Each row is a point. Before rounding, the points of a table are all equally far from one centre. They may lie mostly on one side of it. Write the centre, to within rounding.

Points (7 x 2)
[[-2.10  0.21]
 [ 0.94  3.06]
 [ 3.35  1.71]
 [-0.89  2.49]
 [ 1.49  3.00]
 [-1.54  1.83]
 [ 3.41  1.61]]
Centre: [0.86 0.10]

Points (7 x 4)
[[-1.31 -2.13 -1.42  1.87]
 [ 0.27  0.91  3.02  3.64]
 [-1.83 -0.65 -2.20  3.38]
 [-2.25 -0.51 -2.49  1.63]
 [-3.43  0.64  0.48  3.04]
 [-3.18  0.98  1.80  2.24]
 [ 0.77  4.32 -0.49  1.41]]
Centre: [-0.13  0.92  0.00  1.78]

Points (13 x 8)
[[-2.28  0.28 -0.63 -4.03 -2.45  2.07 -1.19  1.04]
 [ 3.48  0.81 -1.16 -2.84 -3.14  2.80  0.20 -2.53]
 [-2.70  1.42  1.37 -3.25 -2.80  0.57 -0.93  2.27]
 [ 0.55  2.49 -0.01 -3.11 -0.46  2.42  1.87 -3.00]
 [ 0.09  2.14 -1.71 -2.09 -0.95  5.04  1.08 -0.61]
 [-1.69  0.06 -2.52 -2.82 -3.40 -0.28 -0.81 -1.14]
 [ 0.38 -2.16 -1.74 -2.46  0.93  2.18  2.78 -1.69]
 [-1.27  0.87 -0.86  0.11 -3.74  1.83 -0.02 -3.12]
 [-2.81 -0.90  0.49 -2.84 -2.94 -0.08 -1.45 -0.60]
 [-0.88 -0.15 -4.99 -2.23 -1.36  1.44 -0.47  0.20]
 [ 1.57 -0.96 -1.00 -1.72 -4.67  2.33 -1.26 -2.21]
 [ 0.86  0.84  0.72 -0.75 -4.87  1.24  3.35 -0.36]
 [ 2.50  2.14 -0.69 -5.05  0.17  1.85 -1.29 -1.78]]
Centre: [ 1.59  0.48  0.07 -0.01 -0.26  0.31 -0.48  0.92]

Points (17 x 11)
[[ 0.12 -0.66  4.25  3.30 -0.11 -2.47 -4.19 -0.69 -0.28  1.18 -1.07]
 [-0.51 -0.13  4.57  2.67 -0.30 -2.93  1.03  1.59  0.96 -1.39 -2.30]
 [ 0.45 -0.34  3.82 -0.69 -0.20 -3.76 -2.23  2.08  0.04  3.11 -3.26]
 [ 0.10  1.93  4.57 -1.23  4.10 -2.78 -0.70  1.33  0.17  1.05 -1.50]
 [ 0.18  1.66  4.32  0.31  0.14 -1.69  1.46 -0.21 -1.29  2.59 -4.67]
 [ 2.53  0.45  3.64 -1.74  0.84 -2.35 -1.72  1.59  1.49 -0.15 -2.51]
 [ 2.13  1.27  4.15  1.63  1.34 -2.88  0.10  1.40  2.55  4.35 -2.87]
 [ 1.78  3.11  5.17  1.11 -1.82 -1.44 -1.76  3.28  1.90  1.89 -2.67]
 [ 1.01 -0.56  3.20 -1.49 -0.65 -2.80 -1.19  0.48  0.92  2.76 -2.16]
 [ 0.68  0.86  2.77 -1.45 -0.91 -1.77 -0.76 -1.42  0.74  2.63 -1.22]
 [ 0.04  0.41  3.26 -0.23  0.08 -3.90  0.27  0.49 -1.56  2.49 -2.91]
 [ 1.88  0.25  2.80  0.06 -1.22 -1.41  0.26  0.44 -2.15  0.01 -3.15]
 [ 2.53 -0.33  2.89  0.71 -1.64 -1.75 -2.29  2.28  3.14  0.97 -1.36]
 [-0.35 -0.76  3.17 -0.75 -1.10 -3.59 -2.08 -0.05  0.56  0.64 -3.30]
 [ 1.73  0.09  1.90 -0.75  0.76 -3.39 -0.61 -1.31  1.35  2.20 -2.62]
 [ 1.51  0.72  1.55  1.99 -1.05 -2.88 -3.10  2.36  1.96  3.32  0.42]
 [ 0.48 -0.26  1.54 -0.88  0.65 -3.72 -0.30  0.48  3.14  2.61 -2.42]]
Centre: [-0.62  1.66  1.73  2.00  1.32 -0.19 -1.67  1.54  0.80  1.29 -2.73]

Points (16 x 12)
[[-2.50  0.09 -2.97  0.62  1.18  4.43 -0.01 -3.67 -2.58  0.77  2.70  1.49]
 [-2.30  2.06 -3.22 -0.02 -0.46  2.74  0.90 -2.81 -0.47 -0.19 -0.44  3.70]
 [-0.69  0.10 -0.60 -1.04  1.50  3.48 -0.79 -4.13 -1.67  0.14  4.73  0.82]
 [-0.96 -1.57 -1.59  0.08  0.71  4.74  0.75 -3.16 -2.16  0.83 -1.18  1.49]
 [-1.42 -0.39 -2.51  1.59 -0.19  3.72  0.21 -2.01  0.20  0.78  3.15  2.22]
 [-0.86  2.06 -3.78  0.36  0.83  3.72 -0.60 -2.28 -2.05 -0.19 -1.29  2.80]
 [-0.48  0.16 -2.76  0.40 -0.67  0.80  2.05 -3.34 -0.55  0.53  1.24  3.94]
 [-1.20 -2.47  0.13  1.94  2.81  1.70  0.57 -1.71  1.10 -0.16  3.43  1.58]
 [-2.73  0.87 -1.72 -0.73  1.72  4.38  2.06 -1.44 -1.84 -0.19  0.41  3.72]
 [-2.70 -0.85 -1.99  1.09  2.10  4.02  2.26 -0.74 -0.61  0.89 -0.04  1.04]
 [-5.12  0.81 -0.30 -0.42  0.05  0.65  0.42 -3.46 -2.48  1.37  1.69  2.00]
 [-2.41  0.04 -0.38 -0.09 -0.62  3.37 -0.75 -3.96  0.32  0.48  0.19  4.15]
 [-2.38 -0.62 -1.99  2.49 -0.51  1.71 -0.21 -4.79 -1.79 -0.53  0.38  3.75]
 [-3.69  0.16 -2.45 -0.12 -0.83  1.88 -0.81 -2.56  0.34  0.65  3.57  2.37]
 [-0.18  0.27 -3.03  0.63  1.29  5.56 -0.15 -1.84 -0.64 -0.48  0.86  2.12]
 [-1.98 -0.47 -2.98  1.39  3.06  3.03  1.07 -3.83 -2.57 -0.86  1.43  4.09]]
Centre: [-1.46  0.01 -0.96 -0.19  1.62  1.08 -0.54 -2.12 -1.28 -1.07  0.80  1.26]
